Each row of a before or after table is a point. One or more steps were done to the points. Then noise was added and the rows were shuffled. The steps act on columns, c1 being the first. Write out the steps. A step turns or swaps two columns, mirrors them in a line or flattens them onto one, adds a multiple of one to another, or multiplies or shifts one. Angles are multiples of 10 degrees, from the lower column toward the higher: turns from -170 to 170, lines from 10 to 170 but not 90. Use the fewest steps. Two steps may share a column if one is a turn and the other turns, adds or multiplies; they go together, in the order done. Otherwise the lowest column goes first.

Before (12 x 2):
-0.34 -0.52
-0.38 0.28
0.13 0.06
0.43 -0.19
0.09 0.73
0.01 -0.21
-0.30 -0.44
0.28 -0.44
0.79 -0.29
-0.01 -0.06
0.94 0.60
0.42 -0.35
After (12 x 2):
-0.01 0.02
1.26 -0.15
-0.51 -0.33
0.13 0.83
0.72 -0.14
-0.01 -0.13
1.52 0.71
0.48 -0.32
0.66 -0.22
-0.52 -0.43
-0.58 0.42
0.19 0.17
Steps: multiply c1 by 1.6; shift c2 by 0.10

Before (12 x 3):
0.23 -0.36 -0.54
0.34 0.04 -0.61
-0.23 -0.21 0.69
0.39 0.15 -0.50
-0.02 -0.03 0.79
-0.43 0.68 0.14
0.20 0.80 -0.47
0.25 -0.20 -0.47
0.20 -0.01 -0.59
-0.20 -0.37 0.59
-0.32 0.10 -0.29
0.18 0.59 -0.41
After (12 x 3):
-0.48 0.05 0.15
-0.52 0.10 0.29
-0.52 0.00 0.29
0.62 -0.06 -0.36
-0.16 0.05 0.27
-0.47 0.31 0.24
-0.40 -0.08 0.21
0.23 0.28 -0.01
-0.45 -0.12 0.31
-0.35 0.21 0.15
0.53 0.01 -0.49
0.40 -0.15 -0.23
Steps: multiply c1 by 0.4; turn c1 and c3 by -130 degrees; multiply c2 by 0.4

Before (11 x 6):
-0.07 -0.03 -0.24 -0.10 0.70 -0.24
-0.96 0.21 0.28 -0.99 0.95 0.31
0.18 0.35 -0.13 0.21 -0.06 -0.65
-0.66 -0.34 0.30 -0.33 -0.06 0.18
-0.24 0.35 -0.49 -0.44 -0.35 0.55
0.07 -0.44 0.16 -0.45 -0.07 0.48
-1.01 -0.13 0.24 -0.78 0.51 -0.06
-0.07 -0.90 -0.45 -0.86 -0.27 0.35
0.18 0.36 -0.68 -0.87 0.58 -0.60
-0.01 -0.19 -0.62 -0.06 -0.33 -0.03
0.11 -0.51 -0.02 -0.31 0.40 0.64
After (11 x 6):
-0.02 -0.28 0.11 -0.93 -0.26 1.46
0.25 0.17 -0.42 -0.86 -0.83 1.65
0.69 -0.16 0.31 -0.65 -0.15 0.50
-0.19 -0.03 -0.60 -1.77 1.50 -1.75
0.05 -1.15 -0.43 -1.65 -0.65 1.05
1.03 0.02 0.21 -1.58 1.21 -0.15
-0.22 0.23 -0.07 0.42 -0.26 -1.91
-0.01 -0.54 -0.56 -0.10 -0.93 -0.09
-0.14 -0.51 -0.01 -0.55 1.05 1.93
0.04 -0.07 -0.28 -0.22 1.75 -0.75
1.09 0.37 0.31 -1.99 2.41 0.86
Steps: multiply c1 by -1; add 0.5 times c3 to c2; multiply c4 by 2; multiply c5 by 2.5; multiply c6 by 3

Before (10 x 8):
-0.61 -0.09 0.63 0.04 0.17 0.01 0.52 -0.46
-0.36 -0.11 0.05 0.57 0.62 0.02 0.18 0.10
-0.47 0.42 0.62 0.04 0.30 0.08 -0.18 0.32
-1.00 -0.40 -0.30 -0.92 0.11 -0.85 -0.79 0.42
-0.39 0.04 -0.70 -0.07 0.45 0.22 0.78 -0.18
0.33 -0.13 -0.46 -0.67 0.11 -0.21 -0.13 0.41
0.31 0.18 0.36 0.40 -0.74 -0.29 0.27 0.14
-0.32 0.20 0.19 0.52 -0.27 0.19 -0.68 0.17
0.04 -0.32 -0.04 -0.35 -0.29 -0.21 -0.70 0.23
0.49 0.45 0.03 -0.59 0.10 -0.69 -0.19 -0.19
After (10 x 8):
0.27 0.05 0.45 -0.80 0.37 -0.37 0.17 0.13
0.38 -0.19 -0.58 0.14 -0.57 -0.51 -0.18 0.46
0.44 0.33 0.03 0.07 -0.58 -0.55 -0.22 -0.15
-0.05 -0.18 -0.08 -0.24 -0.38 -0.42 -0.72 0.36
-0.42 0.22 0.25 -0.29 0.51 0.03 -0.65 0.19
-0.50 -0.06 0.80 0.15 0.09 0.43 0.58 -0.47
-1.14 -0.22 -0.36 0.06 -0.82 -1.16 -0.57 0.38
-0.35 -0.11 -0.06 0.59 0.66 -0.09 0.24 0.09
-0.21 -0.04 -0.88 0.44 -0.07 0.27 0.88 -0.11
-0.49 0.42 0.83 0.30 -0.01 -0.11 -0.10 0.26
Steps: turn c1 and c7 by -10 degrees; multiply c2 by 0.7; multiply c3 by 1.3; swap c4 and c5; add -0.7 times c8 to c6

Before (11 x 11):
0.13 -0.37 -0.23 -0.87 0.46 0.20 0.57 0.12 0.29 -0.05 0.00
-0.45 -0.31 0.08 0.34 -0.42 0.47 -0.47 -0.12 0.65 -0.48 0.14
-0.33 -0.22 -0.02 0.43 0.89 -0.56 -0.35 -0.65 0.37 -0.16 -0.06
-0.14 0.16 -0.54 0.38 0.14 0.49 -0.35 0.10 -0.28 0.24 -0.02
0.05 -0.34 0.34 -0.25 -0.29 0.61 0.40 -0.57 -0.32 0.00 0.00
-0.34 -0.38 0.11 0.15 -0.22 -0.02 -0.05 1.50 0.20 -0.07 0.39
0.44 0.97 -0.15 0.40 -0.11 0.07 -0.50 -0.26 -0.61 -0.13 -0.13
-0.36 -0.15 0.11 0.35 1.06 0.66 -0.27 -0.17 0.50 -0.23 0.06
-0.42 0.46 -0.14 0.06 0.27 0.56 0.12 0.56 -0.37 -0.25 0.97
0.04 -0.10 0.53 0.43 -0.28 0.25 0.01 -0.32 0.47 -0.08 1.07
-0.55 0.50 0.39 0.24 0.69 0.62 0.73 -0.23 0.69 0.09 0.36
After (11 x 11):
-0.23 -0.78 0.08 0.19 -0.93 0.57 -0.34 0.72 0.35 0.08 0.05
-0.45 0.09 -0.20 0.09 0.16 0.16 -0.86 -1.13 -0.23 -0.13 0.33
0.79 -0.52 0.52 0.39 0.35 -0.29 0.58 -0.08 0.39 -0.20 -0.55
-0.40 0.02 0.06 0.39 -0.92 -0.51 0.64 0.22 -0.40 -0.17 -0.48
-0.16 -0.51 0.44 0.10 -0.02 0.05 -0.48 -0.39 0.74 -0.14 0.97
-0.10 0.07 -0.46 -0.29 0.35 0.21 0.12 0.65 0.52 0.08 0.17
-0.03 0.50 0.00 -0.83 -0.54 0.17 -0.51 0.24 0.12 -0.07 0.73
-0.36 -0.02 -0.15 0.31 -1.24 0.42 0.27 0.04 0.57 -0.20 -0.13
0.00 0.11 0.59 0.32 -0.02 0.03 0.13 -0.31 0.55 0.18 -0.38
-0.54 0.01 -0.13 0.46 0.09 0.92 0.34 -0.30 -0.08 -0.50 -0.14
0.01 -0.16 -0.45 0.44 0.11 0.67 0.22 0.31 -0.17 -0.17 0.66
Steps: turn c1 and c2 by -30 degrees; turn c2 and c3 by 150 degrees; add -1 times c4 to c11; turn c5 and c9 by 150 degrees; turn c6 and c9 by 50 degrees; turn c7 and c8 by 140 degrees

Before (8 x 12):
0.02 0.41 0.08 0.31 0.81 -0.22 0.12 0.09 0.17 0.12 0.11 0.12
0.08 0.48 -0.17 0.72 -0.28 0.05 0.23 -0.01 0.02 0.23 -0.12 -0.01
0.43 0.04 0.01 0.38 0.00 -0.06 -0.02 -0.49 0.41 -0.47 -0.39 0.45
0.39 0.34 0.01 -0.07 -0.12 0.08 0.27 0.15 -1.44 0.16 -0.30 0.50
-0.08 -0.23 0.80 -0.04 0.16 0.60 0.92 -0.55 -0.02 -0.05 -0.41 -1.40
-0.03 -0.44 0.39 0.75 -0.40 -0.25 -0.47 0.15 0.71 -0.19 -0.09 0.10
-0.24 -0.93 -0.05 0.76 0.84 0.19 -0.50 -0.20 0.68 0.04 0.03 0.27
0.22 0.32 -0.13 0.29 -0.31 0.34 -0.48 -0.15 0.55 -0.54 0.05 0.38
After (8 x 12):
0.22 0.18 0.44 -0.26 -0.03 0.05 -0.27 0.60 0.43 0.30 0.49 0.22
-0.45 -0.77 -0.07 -0.70 0.22 0.83 -0.38 0.36 0.60 0.71 0.20 0.07
-0.39 0.45 0.47 -0.24 0.33 -0.35 -0.29 0.32 0.59 0.24 0.04 -0.02
0.46 0.35 -0.12 0.08 0.13 -0.18 0.05 0.50 -1.34 -1.37 0.21 -0.34
0.08 0.33 -0.05 -0.24 -0.21 0.85 0.22 0.05 0.16 0.25 -0.03 -0.01
0.59 -0.49 0.26 0.17 0.68 0.14 0.57 -1.15 -0.17 0.74 0.40 1.05
-0.35 -0.30 0.26 -0.64 -0.20 -0.42 -0.41 -0.02 0.62 0.92 0.27 -0.19
0.28 0.45 -0.36 -0.60 0.07 -0.36 0.25 0.04 0.02 -0.05 0.53 0.10
Steps: turn c1 and c7 by -50 degrees; turn c2 and c7 by 20 degrees; turn c3 and c10 by 70 degrees; add 1 times c9 to c10; turn c4 and c11 by 160 degrees; swap c5 and c6; turn c8 and c12 by -110 degrees

Before (10 x 14):
0.25 -0.32 -0.33 -0.09 0.23 0.59 -0.19 0.04 0.48 -1.31 -0.34 -0.36 0.43 -0.51
0.21 0.10 -0.77 -0.27 -0.20 0.31 -0.09 -0.09 -1.86 0.27 -0.38 0.06 -0.37 0.20
-0.45 0.04 -0.54 -0.09 0.33 0.04 -0.28 0.02 0.54 0.24 -0.35 -0.21 -0.50 -0.31
-0.08 -0.02 0.55 -0.25 0.22 -0.01 0.16 -0.24 0.75 -0.05 0.07 -0.41 -0.63 0.44
-0.15 0.71 -0.63 0.29 0.03 -0.02 0.07 -0.18 -0.12 0.11 -0.23 -0.07 1.33 0.14
-0.19 0.45 -0.62 0.09 -0.17 0.27 -0.13 -0.06 0.33 0.32 0.29 0.42 -0.27 -0.26
0.28 0.57 -0.21 -0.36 -0.59 -0.17 0.31 0.02 0.05 0.28 -0.26 -0.32 -0.06 -0.23
-0.46 0.09 -0.68 -0.54 0.34 0.15 0.86 -0.59 0.63 0.38 -0.39 -0.11 -0.50 -0.35
0.15 -0.21 0.91 -0.26 -0.22 -0.16 -0.19 0.13 -0.09 0.05 -0.32 0.15 -0.59 -0.15
-0.24 0.14 -0.66 -0.09 -0.43 1.27 -0.33 0.08 0.63 -0.29 -0.36 0.14 -0.03 -0.10
After (10 x 14):
-0.03 0.93 0.78 -0.17 0.23 -0.07 -0.01 -0.23 0.75 0.09 0.02 0.44 -0.63 1.08
0.74 0.54 -0.55 0.40 -0.16 -0.19 -0.02 -0.07 0.34 0.09 0.36 -0.43 -0.27 -0.92
-0.01 -0.04 0.77 -0.32 -0.24 0.25 0.12 0.12 -0.09 -0.17 -0.27 -0.21 -0.60 -0.45
-0.37 0.81 -0.75 0.05 -0.44 0.76 0.27 0.08 0.63 0.33 1.05 -0.23 -0.03 -0.46
-2.64 0.34 -0.38 -0.31 0.23 0.53 0.30 0.03 0.49 0.21 0.46 0.29 0.46 -0.10
0.77 0.63 -0.58 -0.02 0.34 0.34 0.34 0.01 0.56 0.31 -0.09 0.11 -0.52 -0.17
0.38 -1.60 -0.70 -0.08 -0.22 0.48 0.06 -0.09 -1.87 -0.27 0.15 -0.09 -0.37 0.07
0.35 0.68 -0.23 0.20 -0.60 0.18 -0.18 0.01 0.07 -0.35 -0.25 0.44 -0.05 0.38
0.30 0.12 -0.45 0.72 0.02 0.21 -0.03 -0.19 -0.13 0.11 -0.10 0.10 1.33 0.27
1.03 1.11 -0.10 -0.28 0.34 0.42 -0.78 -0.58 0.62 0.30 0.02 0.39 -0.49 0.25
Steps: turn c1 and c10 by -110 degrees; multiply c1 by 2; turn c2 and c4 by 50 degrees; add 1 times c9 to c2; add -1 times c8 to c3; turn c6 and c11 by 70 degrees; turn c7 and c12 by 160 degrees; add 1.5 times c12 to c14

Before (13 x 20):
-0.26 0.56 0.16 0.01 0.25 -0.49 -0.19 -0.16 -0.07 -0.31 -0.02 0.05 0.39 0.85 -0.03 0.01 0.14 -0.17 -0.08 0.16
-0.07 -0.28 0.57 -0.18 -0.76 0.16 0.19 -0.13 0.05 0.44 0.08 -0.21 -0.49 -0.09 0.31 0.51 0.88 0.63 -0.43 0.63
-0.11 1.30 0.27 0.31 0.32 0.06 -0.44 0.24 0.47 0.87 0.17 -0.29 -0.18 0.19 -0.84 -0.22 -0.20 0.22 -0.31 -0.04
0.10 -0.16 0.35 0.58 0.17 0.53 -0.30 0.60 -0.44 0.70 -0.68 0.35 0.31 0.14 -0.16 -0.12 0.42 -0.56 0.16 0.26
0.13 -0.49 0.61 0.04 -0.63 0.17 -0.05 -0.62 0.03 0.10 -0.69 0.72 -0.22 0.38 -0.36 0.49 -0.13 -0.58 0.02 0.08
0.93 0.24 0.20 0.36 -0.39 -0.89 -0.03 -0.44 0.26 1.13 -0.46 0.05 0.51 -0.08 -0.01 -0.39 -0.46 0.06 -0.08 0.22
-1.26 0.37 0.17 0.82 -0.75 0.06 0.44 0.20 0.34 -0.16 -0.35 0.17 0.43 -0.22 -0.38 -0.34 0.34 -0.02 -0.18 0.36
0.22 -0.22 0.31 -0.55 -0.10 0.21 -0.16 -0.66 0.17 0.11 0.62 0.61 -0.73 -0.28 -0.59 -0.67 0.43 0.44 0.37 -0.40
0.62 -0.34 0.41 -0.06 -0.46 0.31 0.59 -0.03 -0.54 0.09 0.40 0.22 -0.44 -0.01 -0.09 -0.10 0.31 -1.11 0.36 -0.12
-0.22 -0.26 0.52 0.16 0.12 0.12 -0.40 0.10 -0.31 -0.66 0.31 0.00 0.62 -0.64 -0.08 -0.02 0.11 -0.23 0.23 0.29
-0.33 0.46 0.29 -0.28 1.02 -0.03 -0.33 -0.55 -0.23 -0.07 0.21 -0.24 0.10 0.00 0.57 0.34 0.17 0.09 0.55 -0.74
-0.25 0.84 0.13 0.01 0.35 0.16 0.53 0.97 -0.86 0.14 -0.15 0.33 0.12 -0.03 -0.12 -0.11 -0.10 0.25 -0.62 0.38
0.38 -0.43 0.13 0.49 -0.55 -0.57 0.11 0.34 0.38 0.37 -0.14 -0.22 0.26 0.08 -0.78 0.00 -0.06 -0.71 0.20 -0.16
After (13 x 20):
0.59 -0.25 0.51 -0.19 -0.47 0.22 0.64 -0.12 -0.53 0.10 0.42 1.16 -0.53 -0.02 0.02 0.20 -0.45 0.89 0.42 0.15
0.08 0.10 0.71 -0.28 -0.70 0.07 -0.09 -0.58 -0.02 0.08 -0.72 0.35 -0.23 -0.32 -0.11 0.75 0.14 0.98 0.06 0.07
0.28 -0.75 0.26 -0.84 0.04 0.17 -0.14 -0.62 0.21 0.26 0.62 -0.80 -0.72 0.32 0.83 -0.15 -0.50 0.27 0.36 -0.27
0.39 -0.19 0.08 -0.44 -0.49 -0.67 0.10 0.38 0.44 0.30 -0.13 1.04 0.19 -0.22 -1.07 0.36 -0.04 0.25 0.15 -0.20
-0.23 0.32 0.06 0.04 0.30 0.23 0.48 0.91 -0.81 0.05 -0.14 -0.42 0.07 0.02 0.01 -0.79 0.31 0.14 -0.65 0.23
-0.08 0.25 0.51 0.22 -0.81 0.22 0.22 -0.16 0.04 0.46 0.15 -0.67 -0.39 -0.09 0.52 0.41 -0.58 -0.55 -0.42 0.94
-0.18 0.50 0.30 -0.46 0.37 0.12 -0.45 0.27 0.57 0.94 0.20 -0.03 -0.12 -0.56 -0.85 -1.24 0.16 -0.28 -0.29 -0.09
-1.27 -0.18 0.27 0.14 -0.77 0.04 0.40 0.17 0.30 -0.13 -0.40 -0.10 0.46 0.25 -1.63 -0.52 -0.21 0.08 -0.09 0.58
-0.28 0.36 0.25 0.14 0.23 -0.45 -0.24 -0.23 0.01 -0.54 -0.11 0.18 0.30 -0.72 -0.01 -0.45 -0.04 0.14 -0.07 0.23
-0.28 0.61 0.29 0.32 1.02 0.02 -0.34 -0.58 -0.34 0.00 0.15 0.04 0.17 -0.05 0.72 -0.20 -0.47 -0.27 0.55 -0.66
0.05 -0.20 0.31 0.29 0.24 0.47 -0.28 0.55 -0.49 0.63 -0.60 0.45 0.25 -0.19 -1.17 0.20 -0.34 0.74 0.09 0.36
0.91 -0.27 0.20 0.19 -0.51 -0.94 -0.01 -0.55 0.18 1.08 -0.51 -0.07 0.49 -0.25 -0.63 -0.42 0.49 -0.01 -0.03 0.07
-0.15 -0.12 0.49 -0.06 0.10 0.11 -0.52 0.17 -0.33 -0.45 0.28 0.23 0.64 0.73 -0.30 0.23 -0.01 0.18 0.18 0.32
Steps: turn c2 and c16 by -60 degrees; multiply c4 by 2; turn c4 and c15 by -70 degrees; mirror c10 and c14 in the line at 170 degrees; multiply c18 by 1.3; turn c12 and c18 by 120 degrees; mirror c17 and c20 in the line at 80 degrees
